Each row of a before or after table is a point. One or more steps were done to the points. Then noise was added and the rows were shuffled. The steps act on columns, c1 being the first. Write out the steps. A step turns or swaps two columns, mirrors them in a line or flattens them onto one, adds a multiple of one to another, or multiplies or shifts one. Angles are multiples of 10 degrees, from the lower column toward the higher: turns from -170 to 170, lines from 10 to 170 but not 90. Use the fewest steps. Two steps may share a column if one is a turn and the other turns, adds or multiplies; they go together, in the order done. Otherwise the lowest column goes first.

Before, 9 rows:
[[-1.8  5.2]
 [ 0.3  4.3]
 [-4.6 -7.3]
 [-1.1 -4.2]
 [-1.7  7.2]
 [ 2.6 -0.8]
 [ 0.3  5.4]
 [ 5.8 -4.9]
 [-0.4  0.6]]
After:
[[-0.7 -0.4]
 [-7.4  0.0]
 [ 6.4  3.9]
 [-3.9  1.7]
 [-5.0  2.5]
 [-5.0  0.1]
 [ 3.4 -2.8]
 [ 5.5 -6.6]
 [ 1.8  2.6]]
Steps: turn c1 and c2 by 70 degrees

Before, 14 rows:
[[ 4.0 -2.9  3.3  2.0]
 [-4.6 -6.4 -5.3  6.6]
 [-4.8  7.8 -1.3 -5.2]
 [-6.9  3.7  0.2  6.3]
 [ 2.2 -2.3  3.5 -5.9]
 [ 2.4  1.7  0.3 -3.9]
 [ 0.1  0.2  3.6  0.3]
 [ 3.5 -3.5 -0.1  1.5]
 [-3.7 -7.1 -3.1 -0.1]
 [ 0.6  0.7  6.2 -6.2]
 [ 3.2 -3.7  0.2 -6.9]
 [-2.2  4.8  6.5  3.3]
 [-3.8 -2.2 -2.4  5.2]
 [-1.1 -4.4  2.7 -7.0]]
After, 14 rows:
[[ 0.5 -5.2  0.3 -0.8]
 [ 0.5  0.7  2.9  1.7]
 [-2.6  7.6  4.4 -5.2]
 [ 1.5  8.7 -4.4  3.2]
 [-3.5 -3.0 -2.0  7.0]
 [ 1.0  0.4  0.7  8.6]
 [ 0.4 -3.1 -1.5  7.5]
 [ 1.3 -5.7  4.2 -0.1]
 [ 2.9 -0.4 -2.7  2.9]
 [ 0.0 -5.1 -3.7  5.3]
 [-7.5 -1.4  0.0 -8.6]
 [ 1.3  5.3  7.1  1.9]
 [-4.0  0.1  2.0 -5.3]
 [-7.5 -3.0 -2.6 -2.7]]
Steps: turn c1 and c2 by -40 degrees; mirror c3 and c4 in the line at 20 degrees

Before:
[[ -1.8  -3.0  -2.8   3.2  -1.6  -7.0]
 [  2.6   0.0  -5.6   4.2   0.2  -4.4]
 [ -6.7 -10.4  -3.5   7.9  -0.2  -2.8]
 [  3.1  -1.7   9.7   6.6  -2.6   6.2]
 [ -2.1   0.5   5.5  -2.4   1.1   6.6]
 [  4.6   1.2   2.6   4.7   1.8   5.6]
 [  4.4 -10.1  -3.3   5.1  -2.5  -2.5]
 [  1.3  -4.6   2.7   3.9   4.0  -2.1]
 [  4.3   0.7  -7.1   3.8   0.9  -5.8]]
After (9 x 6):
[[ 1.3  4.1  2.6 -0.1  4.0 -2.2]
 [ 4.4  7.7 -3.3  2.7 -2.6 -2.5]
 [-1.8  3.0 -2.8 -0.6 -1.5 -7.0]
 [-2.2 -1.3  5.6  1.2  1.1  6.7]
 [ 3.0  4.0  9.8 -3.8 -2.6  6.1]
 [ 4.5  1.6  2.5 -4.6  1.8  5.6]
 [-6.9  9.2 -3.5  0.7 -0.3 -2.8]
 [ 2.7  2.1 -5.7 -3.3  0.2 -4.6]
 [ 4.4  1.2 -7.2 -3.4  0.8 -6.0]]
Steps: turn c2 and c4 by -140 degrees; multiply c2 by 0.7

Before, 14 rows:
[[ 0.6  6.7  0.9 -4.9 -6.6 -0.2 -6.2 -1.0 -5.0]
 [-1.8  7.3 -2.7 -2.7  4.4  6.1  1.8  4.4  0.2]
 [ 6.6 -2.3  2.5 -3.7  1.5 -1.1  5.3  3.8  3.5]
 [ 1.6 -5.6  2.1  2.3  5.4  5.3 -1.3 -0.5 -5.8]
 [-1.1 -2.3 -4.2  3.7 -5.4 -5.3 -0.4  2.2  0.5]
 [-3.2  0.4  0.3 -6.1  3.2 -0.6 -3.0  5.0  0.5]
 [ 4.5  3.7  3.9 -5.4  3.4 -2.7  1.4 -4.5 -4.1]
 [-4.5 -3.3  3.3  3.6 -2.9 -2.7 -0.3 -3.3 -5.1]
 [-3.4  6.2  5.0  5.9 -6.6 -0.6  1.1 -4.6  5.8]
 [ 2.4  3.5 -1.7  6.0 -5.4 -1.3 -8.1 -0.9 -3.2]
 [ 5.9  4.2 -7.6  4.2 -6.4  4.2 -7.0 -4.7  4.9]
 [ 6.6  1.3  0.1 -2.7 -2.2  5.7  1.5 -3.1  4.7]
 [-6.2  1.3 -2.6  5.0  1.9  5.8  1.4  8.5 -1.5]
 [-2.6  1.2 -4.7  6.6 -0.7  6.6 -1.5 -0.2 -4.2]]
After, 14 rows:
[[-1.5  0.9 -4.7 -1.7 -4.7 -5.2  0.1  1.1  1.9]
 [-1.4  9.0 -3.7  6.8 -0.1 -0.9  3.3  6.2 -4.7]
 [ 5.5  4.5  2.2 -0.4 -1.9  5.2 -4.8  5.2 -3.0]
 [-5.1 -2.8  6.2 -1.7  2.4 -0.9  1.4  0.6  4.7]
 [-3.5 -0.2 -2.3  4.5 -3.4 -2.9  3.3 -5.2 -2.9]
 [ 0.3 -6.7 -2.0  2.7 -0.9  5.4 -2.5 -5.4 -0.6]
 [ 7.7 -2.4  4.0  0.9 -0.6 -1.1 -1.4  3.2  3.9]
 [-1.2  8.9 -6.6 -6.0 -2.3  4.3 -9.0  5.4 -4.3]
 [ 3.4 -0.7  6.4  3.2  5.4 -2.8 -2.9 -4.2 -4.8]
 [-4.7  9.6  4.6 -0.4  1.2 -0.4 -3.6 -5.2 -1.5]
 [-4.4  6.2 -6.4  0.0  0.1 -0.4 -6.6 -2.3 -0.9]
 [-2.9  0.7 -5.6 -0.6  1.1  5.6  5.8 -0.8  8.3]
 [-3.3  2.2 -8.3 -2.4 -1.2  6.7  1.1 -4.2 -0.6]
 [ 0.1  2.6  1.7 -3.2  7.3  6.7  2.5  0.0  3.6]]
Steps: turn c1 and c7 by -50 degrees; add -0.3 times c6 to c5; turn c2 and c5 by 50 degrees; turn c3 and c4 by 70 degrees; swap c8 and c9

Before (10 x 11):
[[ 0.3 -3.5 -1.6 -2.1  1.1  4.1  3.1 -1.3  0.5  0.2  1.3]
 [ 1.0  0.2 -2.4 -2.0 -1.9 -4.9 -5.5 -4.2  5.8  1.2  4.4]
 [-5.7  3.7 -3.5 10.8 -1.9  8.3  6.1 -5.0  0.2  0.4 -0.7]
 [-0.4  0.9 -5.6  4.4  3.5  0.3  2.3  0.6  3.8 -3.3  1.8]
 [-1.8 -8.8 -5.5 -1.0 -0.7 -2.7 -0.7  0.2  4.0  1.0  0.6]
 [ 7.4  6.3 -4.3  5.9 -3.8  2.8  0.2  2.6  0.2 -1.3 -0.3]
 [-6.5 -1.3 -6.7  0.8  3.3  5.9 10.8 -0.6 -4.1  4.9 -3.2]
 [-2.8  2.8  4.1  2.2 -1.7  4.6 -2.7  0.0  1.2  4.6 -4.3]
 [-0.1 -2.3 -7.6  5.4  5.4  2.7 -6.8 -8.1  2.1 -0.5  2.3]
 [-7.4 -6.2  2.8  4.2 -2.6 -6.0 -1.8 -2.4 -4.9 -3.7 -3.7]]
After, 10 rows:
[[  6.2   3.7  -9.1  -8.4  -2.2  -6.8  -2.8  -7.3  -5.4   5.5  -0.3]
 [  1.6  -9.1   7.8   2.7  -0.5   1.0  -1.2   3.0  -2.6  -1.2  -1.5]
 [ -1.4  -3.5   3.8   1.8   0.7  -1.6  -1.4  -4.0   0.9   3.1  -2.3]
 [ -6.7   6.1 -12.9  -5.0  -4.2   2.2   1.0  -3.0  -2.9   1.4   3.3]
 [ -0.9  -2.9  -4.1  -3.3   5.6  -8.6   3.8  -1.0  -4.9  -5.3  -4.3]
 [ -1.0   0.1  -7.0  -2.2   3.6   0.0   1.3  -0.7  -5.5   3.7  -3.3]
 [  5.1   2.9  -0.2  -1.1  -1.4  -0.8  -2.3  -4.4  -1.8  -4.3   7.0]
 [  9.5  -6.1  12.0  -6.3  -2.6  -1.8   3.9   5.7   1.7   0.1   4.2]
 [ -4.3   0.3  -2.6   4.4  -2.0  -3.2   1.3   6.0  -4.1  -4.9  -7.9]
 [  8.3  -1.4  -4.4  -2.5   3.9  -1.2  -9.5  -5.2   3.4   7.0   3.8]]
Steps: multiply c11 by 2; turn c1 and c11 by 160 degrees; add -1.5 times c2 to c3; turn c4 and c9 by -150 degrees; turn c6 and c8 by -100 degrees; turn c7 and c10 by 120 degrees
